Every row gives one point. Any point is a mix of the corners, with weights that add up to 1. It lies inside the corners' shape when no weight is negative. Is each point inside? If not, which corners have a negative weight?

Corners:
(1): [ 61 -17  27]
(2): [ 48 -57  25]
(3): [-26  44 -71]
(4): [ 28 -18  44]
Points:
[ -5  19 -42] => inside
[ 33 -25  34] => inside
[  6  13 -28] => inside
[33 -4 17] => outside (2)
[-11  27 -44] => inside
[  3  16 -50] => outside (4)
[ 28 -17  38] => inside
[ 69 -47  51] => outside (3)

Corners:
(1): [-3 50 56  9]
(2): [  5 -24 -16  58]
(3): [  4 -17  40 -60]
(4): [-82 -61 -53  38]
(5): [ 15  76  24 -30]
Points:
[-25 -10   1  10] => inside
[  5  55  23 -17] => inside
[-23  10 -15  26] => outside (3)
[-29   8 -14  43] => outside (3)

Corners:
(1): [ 67  70  23  27  35 -19  -6  15]
(2): [ -5 -25  53  13  17  42  83 -55]
(3): [  5  13 -11 -60 -59  -1 -56  15]
(4): [ 31 -46 -38   3  10 -23 -34  47]
(5): [  8 -10   6  16 -22  27  54  44]
(6): [-90 -78 -60 -67  60  84  12  10]
(7): [  11   15 -107  -35   14   28   -7  -53]
(8): [  5 -31  37 -18 -35  73 -56  39]
(9): [-75 -26 -11  26  19  26 -79  21]
Points:
[ 12   5 -19  14  14  17  -5  -7] => outside (3, 6)
[ 11 -17  32 -29  -2  23  -1 -10] => outside (5, 7, 9)
[ -3   5   0 -16 -17  35 -13  11] => outside (4)
[ 39  -6 -21   2  -6 -18 -41  19] => outside (5, 6)
[  2  12  -2   5  24  14 -20  14] => inside

Corners:
(1): [ 18  18  -1 -32 -15   4  27 -35  57]
(2): [  8  28  -2   7  38 -10  -2 -19   6]
(3): [ 33  45 -95  -4  37  -1  -1 -60 -22]
(4): [-12  12 -18   5   4  12  27  76 -12]
(5): [-94 -21 -15 -21   9 -17   8 -18 -33]
(6): [ 33  48 -14  32  12 -24  15 -58 -29]
(7): [ -8 -22  43  15 -59 -10   7 121  42]
(8): [ 30  63   5   6  -5  13  -5 -14  36]
(9): [  7  16  -5   7  30  32 -22 -20 -31]
(10): [ 32  40   0 -26  -1 -17  -4 -33  -9]
Points:
[  6  21 -17 -10  -6   0   9  -7  11] => outside (2)
[ 12  39 -30 -10  26   0   8 -59   0] => outside (7)
[-10  14   6   0 -13  -3   4  20  14] => inside
[  2  26  -7  -1   9  -7   3 -21  -5] => inside
[ 43  45  22  -6   7   2  13 -27  30] => outside (3, 5, 7)
[  2  30 -36   4  15 -12   7  -9 -12] => outside (1, 9)
[ 3 20 -6 -9  7 11  2  4 14] => outside (6)
[ -4  18 -17   9   1 -12  10  31 -10] => outside (1, 9)
[ 18  28 -22  -8  -5 -15  12 -27  23] => outside (4, 9)

Corners:
(1): [-46  19  33  41 -45  -8  -6  23  22  34 -24 -25]
(2): [ 54  15 -57  30 -38  10  29  41  -9 -40 -64   2]
(3): [-66  79 -40 -38 -23 -67 -47 -33 -13 -74  44  17]
(4): [-16 -43 -42  17  78  20  85 -20  58  -7 -12 -41]
(5): [  2 -69 -13 -59 -46  -1  18 -64  -7 -62 -49 -25]
(6): [ 21 -54  23 -29  -9 -61 -38   6 -18 -62  13  -3]
(7): [ -6  27 -18  52  52 -18 -33 -36 -17  21 -35 -32]
(8): [ 24  67 -28  31 -43 -35  18  20   2 -39  69  -6]
(9): [-15   8  18 -36   4  21  -4  -2  20  30  18  29]
(10): [-33 -33  16  54  28  61 -23  -9  33  27  71  54]
(11): [-50  33 -37  38  -9   8  52 -16 -38   6  16  21]
(12): [  40   12  -59  -13 -121  -52   -5   21  -25    4    2   43]
(13): [  7  32 -56 -20 -17 -12  -8  75  -1  12  45 -44]
Points:
[-21  71 -12  18 -27 -35 -27  20 -13   8  71  17] => outside (2, 4, 5)
[-17  68 -30  42 -33 -33 -23  26 -24  -7  32  11] => outside (4, 5, 9)
[ -8   7 -23  13 -27 -12  11   2   0   2   2   5] => inside
[-31   6 -15  10   9  14   9 -19  18  15  24   3] => outside (2, 6)
[-11   5 -14  21   3  -1   1  -9   1  -1   7   0] => inside
[-18   8 -16  14  13   4  -3  -3   6  -8  16  -8] => outside (12)
[ 22  -3 -38 -11  -6 -25  -7  -1   3 -28  13  -1] => outside (1, 11)
[  4 -14  -9  -9 -31  -8  -7   3  -8   3   2 -10] => outside (2, 3, 4)
[  3   3 -19   8 -31  -6   8  11   1 -15 -19 -10] => inside

Corners:
(1): [-25  24  24 -48 -28 -40  21  -4  -7 -11  29   5   0 -26]
(2): [-23 -77   7  37  -9 -10  53 -54  13  39 -20  23 -21 -11]
(3): [-65 -27  11  45 -35  23  43  25  21 -19  40 -48  -7  27]
(4): [ -2  19  17 -34 -62  19 -50  -7  22  32  18  23   4   2]
(5): [ 11 -12 -40   3   4  22 -12  37  -6  33   7  59  28  23]
(6): [  2  85  33 -48  10  72  13 -30 -47  25  61 -37  49  23]
(7): [-12  10 -80  36  24  -6 -42 -36  21 -20  -5  42  27 -33]
(8): [-40  -2 -16 -58 -13  30 -48  14 -34 -40  12 -21 -24 -28]
(9): [ 13 -34 -44   5  -8  11  57  32 -17 -10 -33 -11 -76   8]
(10): [-28  59   4 -57  11  61 -28  35 -41  40   3 -35 -11 -18]
(11): [ -63   33 -121  -36    7    8   38   -1  -78  -21  -40  -16  -41   10]
(12): [-42 -17 -26  48   3 -34   4 -16 -58 -35 -52 -12 -37 -22]
(13): [ -4 -40  13 -27 -25   2  -6  12  50  39   8 -33  21  41]
(14): [  8 -43 -20  34  46  49 -19  11   5  79  59 -46 -32  49]
(15): [ 1 59 21  3 49 53 11 31 41 -7 74 54 33 95]
Points:
[-26 -10 -20   6  -5   4   5   8  -3   1   0   1 -18   5] => outside (6)
[  1  10  15  -9   7  11  -2 -12   1  30  15  -2  -4   8] => outside (3, 5, 8, 11)
[-36 -47 -15  18 -25 -19   4 -17  13   9   9  -4  -8  -4] => outside (6, 9, 10, 15)
[-10  -2 -33  28   7   6  21  -2 -20  -1   0  23 -10  14] => outside (8, 10, 13)
[ -8  -6 -15  -1  15  14   6   3  -3  17  13  10  -3  16] => outside (3, 4)
[-13   1 -12 -19  -1  26  -9  10 -10  10  16  -7  -1  11] => inside
[-11  24 -15 -26  -2  37   6  20 -10   6  32 -22 -26  15] => outside (2, 5, 12, 13)

Corners:
(1): [  3 -15  32  12 -26  -4   5  66  49  30   4  -3  27  12  13 -15   4  18
   9 -31]
(2): [ -6  23  15   0  15 -20 -46  -9 -11 -25  32   1 -10 -14 -20 -27   7 -31
   6 -35]
(3): [ 11  -7  -3  18  15 -26  19  31  -5  -9  27   9  21  15  38  24  -5 -31
  24  -5]
(4): [ -7  41  15 -26  15 -23   8  20  -1 -48  38  15  13   7  -2   2  -8 -13
   7 -30]
(5): [-21   9  -2   8 -35 -36  -7  10  23 -19  33   4  15  36  -4 -19   1  -8
  -3  43]
(6): [ 19  41  11  17  21  -7   2  22  21 -19  -4  -6  40  37  -1 -10  25   1
  31 -24]
(7): [  4  42 -31   8 -47 -17  21  13  15   3   2  -3 -58  18  27 -29  35  21
  42 -10]
(8): [  7 -69   2  13   9 -23 -35   2  38 -10  28  19  16  47   8  -4  24  20
  11   0]
(9): [ -1  28  25   0  23 -14  43  -5  40   8 -14  15 -19   8  17  -4   0 -19
 -22 -12]
(10): [ 31  30 -18  31 -23  -1   7  11   2 -25   9   0  18 -35   0 -29  18  44
  11  31]
(11): [-46   9 -33  32  35   4  -3   8  34  15 -57   8  16 -54  -6 -10  23  54
  16  -8]
(12): [  5  51  10  18  -8 -26  -9  -1  41 -39  21 -52  -7 -11 -19  24  24 -22
  11 -15]
(13): [-38  26 -84 -26   3  85 -29   2  27   0  19 -16 -18 -19  -2 -19  15 -14
  12 -27]
(14): [  3  20  16   5  15  14 -47  12 -43 -12  17 -30   0  30  20  37 -16 -26
  21  51]
(15): [ 10  -3   5  31  18 -14  14 -13  34 -15 -15 -24 -29  10  11  -8 -18 -17
  30  53]
(16): [   7    8   -7  -45    9  -12  -36  -13  -70   15   26 -121   30  -17
   30  -43   30   49  -22  -18]
(17): [  25   16   -3   43   10    0  -10   12   40  -12 -102   -8   49   11
  -12    0   11   43    6  -23]
(18): [  0 -97  19  10   0   3  14  83  -5  17  26  -4  14   1  -9 -23  13  14
 -40 -30]
(19): [-22 -40 -13 -85   7 -13   4  -9 -21  24  53  18 -23 -30 -29 -48   4 -21
  12  18]
(20): [-18  35  38  -4 -55 -18  15  -6  30 -43  26  11  34  26 -16 -21  29 -12
  14  -4]
(21): [ 19  13  36  -7 -12  -4  -8  35  25 -22 -34   4  32  35  33  -1  22 -13
  11   5]
Points:
[-4  4  5  1  2 -5 -4 16 19 -7  4 -8  6 12  5 -8 10 -5  8 -6] => outside (10)
[  4   2   2  10  -5  -9   5  18  27   0  -7  -7   9   5   2 -19  17   9
   6 -13] => outside (4, 14)
[  0  27  -3  18   1   4 -12   8   8  -5  -6 -42   7  18   6  -2   7  -8
   5 -17] => outside (4, 8, 10, 11, 19, 21)
[ -6  19  20   4  -7 -20   9  14  11  -4  -8 -21   8  11  -5  -8   6  11
   7   5] => outside (2, 3, 8, 10, 13, 21)
[ -8  22  -4  -9   0  -8  -8   5   6 -14  21 -11   5   3   5 -13  10  -3
  10  -3] => outside (17, 18)
[ -4   8   4  -3  -4  -8  -4  17   8 -12  14  -1  13   3  -2 -13  14   2
   4 -12] => outside (15)
[ -1   8  -1   0  -2 -10   2  11   9  -8  15  -9  -4   2   6 -14  10  -1
  12   4] => outside (17)
[ -7   8   3   5  -5  -8  -2  13  25 -15  15   6   1   7 -14 -14  11  -2
   9  -7] => outside (3, 16, 21)

Corners:
(1): [-37 -28  -8 -17  34  40  -8 -10 -46  11  -1 -13   3  19   1 -48  33  -5
 -28 -15]
(2): [-56  -5  -5  13 -43 -42 -12   5  25 -19  53  83  28  43  61  64 -45 -21
 -17 -20]
(3): [ 60 -34 -12 -31 -18 -19  19 -11   8  -2   9   2  -6 -69   2  43  26   2
  49 -81]
(4): [ -2 -89   1 -30 -76 -33  38  34 -85 -37  52 -36 -21  -9 -41 -57  80  -9
  38 -47]
(5): [  9 -34 -27 -23   0  -9  12 -19   9   8  42   6 -33  70 -10  21 -34  38
  26 -39]
(6): [ -9   7   2  13 -25 -66 -23  -5  45  33  32 -23  23  39   3  -1 -46 -41
   0  68]
(7): [ -3 -24 -78  -7   1 -68  10  24 -56 -31  -9  33   4  26  17   8   8 -33
  -1   2]
(8): [ 13 -19 -19  40   8 115 -61  22  34 -50 -33  29 -21  52 -47  16  -3  23
 -21  10]
(9): [-15 -40  34 -38 -46 -15 -15 -14 -17  44   1  48 -45 -21 -77  46  37  30
  14  53]
(10): [  21 -120   54   67   10  -11  -18   19   -7   40   50   12    1   18
   26   29   29   20   21  -23]
(11): [-19  72  25  50  59  63 -26 -46 -52 -29 -25   3 -15  68 -54 -52  10 -10
 -68 -18]
(12): [  0  37  -9 -17 -40 -44 -28  -8 -35  -2  73   9 -64 -30  60 -28 -26 -77
  16 -27]
(13): [ -23   41   -4  101   24   57  -69  -75    8   18  -26   -3   78   -6
  -25 -102   11   15    4   32]
(14): [ 95 -26 -51 -11  17 -12 -10 -54  41 -15  -1 -22  16 -42 -17  -3 -32  61
 -51  -4]
(15): [ 26  18 -12 -45 -21  14   3 -32  29 -15 -37   6 -40  34  35 -25  34  48
 -32  24]
(16): [-14  62   3  18 -18 -14  49  47  68  26  67  72   3  58 -15   3 -65 -14
 -42  33]
(17): [-77  45  24   6 -22  10  32  -2 -13  30 -39   6 -74  61  21 -66 -58 -81
 -56  -9]
(18): [-30   6  34 -21  22   5 -20   0   1 -33 -13  58 -17  39 -54 -34 -11   4
  -5  31]
(19): [-34 -41 -18   3 -36 -14  38 -76   6  11  52  13 -21 -62  69   4  13 -75
  26  -4]
(20): [-14  52  -1 -15   7 -28  72  25 -80 -40  -1 -47 -41 -14  87 -39 -59 -27
  -4 -49]
(21): [-53  -5  -8  58   8 -65  35 -14  18  39  37 -29 -32   9 -16 -45  18   7
 -26 -27]
Points:
[ -81  -31   30   -8  -22 -115   44    9  -93   26   43  -15  -65    0
   28  -34  -14  -90  -33   -8] => outside (3, 5, 8, 13, 15, 16)
[ 15 -24   4  13   2  -3  -3 -11  -3   2  15   7  -7   1  -1   1   5   4
  -2 -22] => inside
[ -8  10 -12  -3  -4  -9  16 -14 -14  -5   5  -8 -24   4  -8 -34   2  -9
  -8  -8] => outside (2, 10)
[-49 -10   5  27  21  10  -5  -9 -39 -18 -12  -7 -10  55   9 -54   2 -16
 -20  -5] => outside (3, 9, 12, 14, 16)
[-15  -2  -7   8  -9  10   2  -5  -3  -4  -2  13 -24  20   4 -14 -11 -22
 -14  -7] => inside

Corners:
(1): [ -66  -35  -65  -13  -32   15   63   87  -63 -101   -8    9   -6   17
  -35   40   34  -42   82  -56]
(2): [ 48 -20 -46 -12  59  35 -46  53 -50 -42  38  22  27  31   9 -36  55 -61
  60 -12]
(3): [-53  -5  42  -8 -37  48 -15 -10  32  37  13  30  44  14  36  33 -47   8
  35 -25]
(4): [-26 -44 -65  13 -22 -53  52  59 -42 -72  22   3 -56 -41  19   2  75  14
 -17 -54]
(5): [ 57   6  35  58  -9 -32  46 -14  -1   0  17 -33 -52   3 -58   6  38  16
 -32 -42]
(6): [-59 -76  50 -41   1  85 -30  12  87 -25  -7   6  31  49  39 -22 -44  24
  28 -29]
(7): [-22 -29   6 -23   3 -54 -49  16  48  -6 -39 -14  35  -2  22  18 -43 -53
  26 -10]
(8): [ 53  42 -22  34  20  13  35  23  80  -3 -47 -28 -23 -12  14 -50  18  10
   9   4]
(9): [-35 -51  30 -20 -30   9 -17 -40  -9 -46 -26  25  17 -34  39   7  -4 -28
  15 -16]
(10): [ 43  -9 -34  42 -13 -25  46 -27  60 -29   4 -27 -58  28  16  -3 -54  13
  -2  56]
(11): [ 66 -84 -45  28 120  33  -3  61 -48  -5  -9  36  15  -4 -14 -29  23 -49
  33  42]
(12): [-52   2  -8   0  24   2  21  74  12 -53  67  -5  22   2 -24  26  31 -69
  33  -7]
(13): [-36 -15 -28 -53   1 -12  20 103 -61 -32  -2 -42 -40 -49 -45  46  60 -53
  53 -44]
(14): [ 27 -31  36   6 -42  30  39  23  81  51 -38  24   7  57  -4 -73  -4  28
 -42  76]
(15): [-12 -49 -59  -7  30 -12  30  13  13 -38  -7  19 -37   1  -4  42  77 -61
  35 -44]
(16): [-14  42 -16  16   2 -36  16 -32  15  16  11   7 -37 -19 -38 -79   2  -5
  32  -7]
(17): [-18 -53 -23  17  81  21 -37  71 -29 -61  76  64  36 -21 -18 -18  84 -25
 115  18]
(18): [ 24   5 -57 -54 -17 -12  37  27  18 -63  28   6  -7 -69 -16  11  43 -32
  22 -59]
(19): [ -9  35  58 -21  14  61 -59 -36  73  23 -47 -21  72   1 -18 -30 -30  33
 -80  55]
(20): [  6 -19 -24  66  -9  18  46 -35  89  95   1 -69  32  36 -31 -72 -49  -4
 -30  73]
(21): [ 16 -34 -37  46 -57  62 -48 -16  82  71 -40  13  -9  17   0 -88 -36   1
 -55  55]
Points:
[  6  -8 -30  11  13  -1   5  20  11  -9   2  -6  -5 -10 -16  -8  18 -21
   8   1] => outside (6, 9, 14)
[ -4 -26 -22   7  -1   4  10  22  15 -15  -1   6  -4   1  -2 -15  13 -22
  25  -4] => outside (19)
[ -3 -15  -6   2  -4  11   4  13  24 -12   0  -1   6  -1  -3 -17  -2  -9
  12   1] => outside (15)
[ 31 -23  12  12   6  42 -23 -10  29  32   9  14  13   3 -13 -59  -7   9
   3  39] => outside (1, 4, 7, 8, 12, 15)
[ -9 -13  -8  13  -6  13  16  11  26  -6   3 -11  -4  11  -7 -15  11 -11
   9   4] => outside (7, 11, 18)
[-20 -25 -16 -11   8  21  -4  31  19 -12  -4   5  17  -3  -3 -14  13 -26
  21  -1] => outside (5, 10)
[  1 -27  -9  -1   5  15  -1  14  23 -19   2   0   3   9   5 -15   2 -14
  17  -3] => inside

Corners:
(1): [ -8 -23  62  -4 -25 -15 -41 -36  35  26 -10 -19  -7  50  50  35  31  -2
 -16 -15]
(2): [  6 -17  35   1 -15 -74  17  -3 -14 -24 -14 -31  34 -55  -2 -28 -42  68
  66  23]
(3): [ 59  14  45 -24 -16  -7  -7  25 -69 -58  32 -17   1 -19  -7  48  37  10
  76  -1]
(4): [ 33  35  16 -46  42 -91  17 -31  39  13  46  55 -10  40  25  43  19 -25
  52  27]
(5): [-14 -37  42 -52  52 -48 -17 -27 -41 -39  34 -29   5 -15 -37  20  16  -5
 -62  37]
(6): [ 50 -58 -34 -10   0  34 -72 -46 -26  36   6   9  26  22 -36 -18  78  40
 -18 -17]
(7): [-71 -39 -22  16 -24  43 -64  11 -81 -43  28  14  22  76 -79  -9  34  66
 -37  56]
(8): [ 20  49 -19  -3 -50 -16 -61  31  33  25  -8 -73  14   7  29  43  47  28
  31 -30]
(9): [ 35  65  21  -5  23  69  36 -12  -4 -64 -68  31 -41  48 -28  -5 -66  -7
 -14  40]
(10): [  5  -9 -18  15 -32  30 -17 -40  -1 -18   2 -43   1 -37  21   9 -51 -12
 -30  29]
(11): [-17  25 -15  42 -44 -22  48  35  54 -84 -14 -56 -38 -11  59 -10  29 -23
   4 -37]
(12): [ 66  25 -33 -14  70   8 -49 -27  43 -87 -28  70 -15 -24  83  25  62 -30
 -33  -7]
(13): [-40 -30 -47  -7 -51 -56   5 -48 -28  36 -40 -87  -5  33 -68 -32 -63  20
 -23 -49]
(14): [-74  53  53 -17  16 -90  16 -29  82  42  59  41   3 -27  43 -26  35  49
   0   4]
(15): [-66 -31  -4  50  26  27 -45  75  67 -44 -51  11  21 -33  -6  13  -5 -65
   5 -13]
(16): [-26  31  33  65  23 -20 -50 -31 -45  41  69 -26  28 -11 -48 -30 104 102
  72   6]
(17): [-66  -6 -37  14  48  11 -52 -37 -17  31 -75 -67 -77 -34  19 -96  30  53
 -17  -8]
(18): [ -8  43   5   3 -71  28  17 -23 -74  44 -55 -75  54 -42  27 -58   9  36
  73 -35]
(19): [ 43 -33  27  33 -42   0  41 -30 -16  33 -62  22  -5  21  17  56 -10 -41
 -17  12]
(20): [ 34  -5  -2  22 -10 -38 -46   3  27 -13  11  63  23 -10  10 -20 -41 -35
 -58  60]
(21): [ 27  -9 -18  -5  63 -38  43  41 -13 -43  -1  55   4  63   3  54 -11  -3
 -12 -40]
Points:
[ 11  35  14   9 -23 -25  24  -2  21  -2 -16 -26   7  -9  33  25  -5  -1
  50 -27] => outside (5, 6, 7, 17, 20)
[  4  16 -14   9  -6 -17 -11 -11   1   8 -16 -22  -1  -8   1 -13   8  22
  19 -12] => outside (1, 5, 7)
[ 23  28   6 -13  26 -45 -35 -29  29   6  24  23  -1  -4  19  -4  19  34
  11   7] => outside (5, 7, 11, 15, 18, 19)
[-38  -4  -8   5  -1   4 -52 -26  -7   6 -13 -31  13 -16 -10 -39  13  38
 -20   7] => outside (3, 4, 11, 19, 21)
[-16   0   0   9  15 -11 -15 -16   4 -10  -4   1   3   2  -3 -21   7  15
  -3   5] => outside (3, 8, 19)
[  4  -4   3  -2   3  -7  -6  -1  -3 -22 -17  -4  -2   4   7   8   0   0
  -4   0] => outside (16)
